Rows are points. Each copy is the shape, with its points in the same order, turned, moved and blurred by noise. Is it also mirrored, or only turned?

Shape (8 x 2)
[[ 0.88 -0.35]
 [-0.40  0.28]
 [-0.33 -0.14]
 [-0.45  0.55]
 [-0.37  0.34]
 [-0.18  0.61]
 [ 0.20 -0.10]
 [ 0.28 -0.20]]
Copy 1 (8 x 2)
[[ 0.15 -0.94]
 [ 0.11  0.55]
 [-0.21  0.28]
 [ 0.31  0.71]
 [ 0.14  0.42]
 [ 0.54  0.42]
 [ 0.16 -0.27]
 [ 0.04 -0.38]]
Copy 1 is: only turned
Copy 2 (8 x 2)
[[ 1.16  0.25]
 [-0.25 -0.09]
 [ 0.11 -0.36]
 [-0.44  0.08]
 [-0.26 -0.02]
 [-0.27  0.31]
 [ 0.48  0.01]
 [ 0.59 -0.01]]
Copy 2 is: only turned
Copy 3 (8 x 2)
[[ 0.98  0.14]
 [-0.44  0.03]
 [-0.29 -0.24]
 [-0.67  0.28]
 [-0.51  0.21]
 [-0.47  0.52]
 [ 0.21  0.09]
 [ 0.34  0.02]]
Copy 3 is: only turned
Copy 4 (8 x 2)
[[ 0.73 -0.18]
 [-0.56  0.27]
 [-0.48 -0.06]
 [-0.69  0.55]
 [-0.61  0.29]
 [-0.35  0.62]
 [ 0.02 -0.06]
 [ 0.14 -0.11]]
Copy 4 is: only turned

Shape (8 x 4)
[[ 0.04 -0.27  0.19 -0.34]
 [ 0.44  0.38 -0.32 -0.21]
 [-0.07  0.68 -0.55 -0.05]
 [ 0.18 -0.27  0.60  0.70]
 [ 0.55 -0.25  0.22  0.22]
 [-0.08 -0.70 -0.11  0.30]
 [-0.37  0.35  0.65 -0.72]
 [ 0.21  0.26 -0.68 -0.15]]
Copy 1 (8 x 4)
[[ 0.32  0.02  0.33 -0.41]
 [-0.48 -0.16  0.34  0.14]
 [-0.77  0.16 -0.11  0.10]
 [ 0.92  0.17 -0.19  0.37]
 [ 0.50 -0.20  0.21  0.27]
 [ 0.56 -0.28 -0.43 -0.34]
 [ 0.04  0.89  0.61 -0.50]
 [-0.58 -0.32  0.05 -0.03]]
Copy 1 is: mirrored
Copy 2 (8 x 4)
[[ 0.11  0.00 -0.11 -0.46]
 [ 0.63  0.25  0.23  0.18]
 [ 0.30  0.57  0.49  0.60]
 [ 0.06 -0.32 -0.92  0.17]
 [ 0.52 -0.25 -0.53  0.00]
 [-0.21 -0.50 -0.02  0.03]
 [-0.04  0.92 -0.32 -0.57]
 [ 0.54  0.20  0.68  0.31]]
Copy 2 is: mirrored

Shape (9 x 6)
[[ 0.31 -0.16  0.08  0.31  0.18  0.11]
 [-0.38  0.21 -0.60  0.07  0.91 -0.35]
 [ 0.50 -0.38 -0.79  0.04 -0.26 -0.31]
 [ 0.05 -0.61 -0.79 -0.20 -0.28  0.01]
 [ 0.34 -0.66  0.36  0.54  0.12 -0.30]
 [-0.33  0.40 -0.08  0.78  0.39 -0.19]
 [ 0.18  0.14 -0.21  0.04  0.03 -0.18]
 [ 0.21 -0.29  0.07  0.11 -0.24 -0.35]
 [-0.59  0.23 -0.18  0.19  0.77 -0.38]]
Copy 1 (9 x 6)
[[ 0.08  0.21  0.26  0.39  0.30  0.00]
 [ 0.09  0.87 -0.27  0.43  0.44  1.08]
 [ 0.71 -0.32  0.38  0.14  0.82  0.61]
 [ 0.20 -0.57  0.07  0.15  0.80  0.74]
 [-0.16  0.27  0.83  0.12  0.53 -0.10]
 [ 0.03  0.71  0.33  0.31 -0.30  0.68]
 [ 0.41  0.17  0.01  0.11  0.27  0.36]
 [ 0.14 -0.03  0.33 -0.21  0.39  0.12]
 [-0.19  0.86 -0.21  0.20  0.17  0.88]]
Copy 1 is: mirrored
Copy 2 (9 x 6)
[[ 0.35 -0.15  0.04 -0.25  0.12  0.55]
 [-0.65 -0.13 -0.57  0.25  0.58  0.79]
 [ 0.05 -1.02 -0.28 -0.48 -0.25  0.42]
 [-0.25 -1.08  0.18 -0.27  0.03  0.24]
 [ 0.68 -0.36  0.08 -0.67  0.65  0.52]
 [ 0.36  0.02 -0.55  0.46  0.50  0.54]
 [ 0.00 -0.21 -0.47 -0.18  0.00  0.27]
 [ 0.24 -0.42 -0.18 -0.51  0.23  0.09]
 [-0.35  0.06 -0.60  0.30  0.77  0.47]]
Copy 2 is: only turned
Copy 3 (9 x 6)
[[ 0.11 -0.25  0.26  0.08  0.19 -0.38]
 [-0.44 -0.03  0.67 -0.70  0.57  0.31]
 [ 0.45 -0.81 -0.14 -0.41  0.02  0.20]
 [ 0.11 -0.87 -0.32 -0.07  0.32  0.48]
 [-0.21 -0.43 -0.12 -0.07  0.04 -0.86]
 [-0.49 -0.17  0.89 -0.15 -0.17 -0.10]
 [ 0.12 -0.08  0.17 -0.16 -0.03  0.04]
 [-0.05 -0.31 -0.26 -0.10 -0.15 -0.24]
 [-0.72  0.10  0.64 -0.47  0.38  0.20]]
Copy 3 is: mirrored
